Each row is a point. The window is the flat piece filled in between its corners: a triangle in 3 columns, a solid with four corners in 4, and so on. A path goes straight from each point to the next, and from the last back to the first. After which points does the path pass through the window?
In the rows, zero is written as 128.

Window (4 x 4):
[[151 148  95 148]
 [106 107 127 114]
 [128 136 127 103]
 [124 151 209 123]]
Path:
(1): [108 173 102 138]
(2): [180 116 107 147]
(3): [145 119 104 125]
(4): [113 144 126 139]
(5): [109 141 115 137]
(6): [146 105 142 130]
(7): [143 123 198 121]
(8): [117 158 179 120]
(9): [125 160 102 151]
(10): [179 120 129 124]
(11): [156 122 169 113]
(12): [110 176 147 154]
(13): [100 159 194 111]
(14): [127 120 199 113]
(15): [162 135 160  98]
(16): [111 162 141 136]
Through the window after points: 1, 3, 7, 9, 11

Window (4 x 4):
[[160 127 156 172]
 [149 103  90  69]
 [130 162 142 136]
 [122 130 150 114]]
Path:
(1): [110 118 131 169]
(2): [136 116 145 198]
(3): [180 146 146 124]
(4): [159 137 157 119]
(5): [102 173 124 147]
(6): [145 106 115 122]
(7): [163 112 130  98]
(8): [165 122 163  95]
Through the window after points: 4

Window (6 x 6):
[[131 148 142 147 176 106]
 [100 117 131 132 121 141]
 [109 207  99 172 127 105]
 [ 90 119 108  76  91 114]
 [146 173 122 142 167 141]
 [154  72 162  97 105 126]]
Path:
(1): [ 81 148 162  99 109 116]
(2): [ 97 136 152 114 132 125]
(3): [146 121 117 146 132 130]
(4): [133 148  56 110 168 131]
(5): [139 169 150 145 148 137]
(6): [123 147 164 117 161 116]
(7): [131 126 126 141 157 111]
(8): [ 98  93  82 121 155 101]
(9): [111 137 144 125 108 127]
(10): [131 137 172  97  88 121]
(11): [ 77 124  65 101 133 110]
(12): [124 122  67 106 103 114]
Through the window after points: 2, 4, 10, 12

Window (8 x 8):
[[149 144 173 104 144  85 130 121]
 [177 138 112 104 144 108 116 154]
 [128  96 104  94 121 126 142 135]
 [130 160  78 155 198  94 123 141]
 [113 160 127 157 113  99  86 104]
 [146 124 131 116 206  91  93 139]
 [112 140 145  74  80 173 140 123]
 [154  98 186 168 149 114 112 116]]
Path:
(1): [152 134 149 119 156 107 116 111]
(2): [174 125 115 114 142 128 115 119]
(3): [145 141 136 115 142  99 121 162]
(4): [102 138 152 144 136 101 124 154]
(5): [189 144 155 106 177  91 102 103]
(6): [147 140  95  93 176 112 123  99]
(7): [160 146 157 157 152  92  91 200]
(8): [119 141 158 127 149  73 118 150]
(9): [150 145 103 121 143 131 122 101]
(10): [138 125 123 123 136 117 113 110]
(11): [157 117 138 155 153 114 116 196]
(12): [123 123 146 103 159  90 113 183]
Through the window after points: 2, 8, 12

Window (8 x 8):
[[ 94  91 109 121 136  80 121 120]
 [138  70 116 166 127 108  95 117]
 [191 122 116 107 151  98 125 104]
 [124 100 127 129 171 114  74 119]
 [145 119  97 120 163 145 129  72]
 [135 149  91 116 129 139 114 118]
 [ 60 201 159 186 123 155 189 133]
 [113 104 130 122 133 163 197 154]]
Path:
(1): [116  98  83 138 167 110 130 116]
(2): [137 114 106 148 162 109 106 128]
(3): [120  92 139 118 125 114 115 116]
(4): [114 135 145 150 114 129 139  97]
(5): [108 134 103 140 163 143 158 135]
(6): [146 150  63 148 160 116  77 139]
(7): [128 109 143 124 138 123 125  79]
(8): [ 78 142 139 131 109 146 148 105]
(9): [114 147 127 165 158 132 175 148]
(10): [114  95  76 135 165 123 123 124]
(11): [140 119 169 123 104 100 119  71]
(12): [148 120 148 112 116 112 119  72]
(13): [124 137  81 143 164 136 113 117]
(14): [169 129  74 140 174  67 126 142]
(15): [119  94 151 104 120 129 119  89]
(16): [160 115 153  80 102 134  96 113]
Through the window after points: 4, 8, 10, 14

Window (9 x 9):
[[128  91 136 147  59 159 164 149 182]
 [106 150 136 160 143 134 167 107 132]
 [130 114 137 166  70 144 149 143 103]
 [132 169 147 133  67 150 130 113 158]
 [128 163 118  91 163 113 148 121  84]
 [139 122 101 146 140 136 109 122 121]
 [185 200 134 124 189  69 156 117 121]
 [163 172 105 136 148 153 153 162 101]
 [140 187 173 122 163 122 130 177 100]]
Path:
(1): [145 186 113 132 137 129 135 156 120]
(2): [158 148 134 137 148 152 157 154  97]
(3): [155 134 152 129 129 150 151 108 132]
(4): [124 166  72 152 114 116 139 160 116]
(5): [108 165 108 115  97  93 139 152 109]
(6): [177 140 153 165 140 135 158 118 120]
(7): [164 113 150 133  81 157 155 144 117]
(8): [ 78 142 100 184 111 109 137 133 150]
(9): [114 169 114 160 105 114 159 145 141]
(10): [152 150 151 135 121 145 137 124 135]
(11): [162 167 148 128 159 129 143 130 113]
(12): [138 204 117 129 156  52 146 173 125]
(13): [135 185 143 133 148  98 129 162 107]
(14): [157 167 170 118 160 144 147 146 113]
(15): [155 148 146 125 130 151 144 111 114]
(16): [131 149 137 139 119 116 152 175 147]
Through the window after points: 1, 5, 7, 11, 13, 15
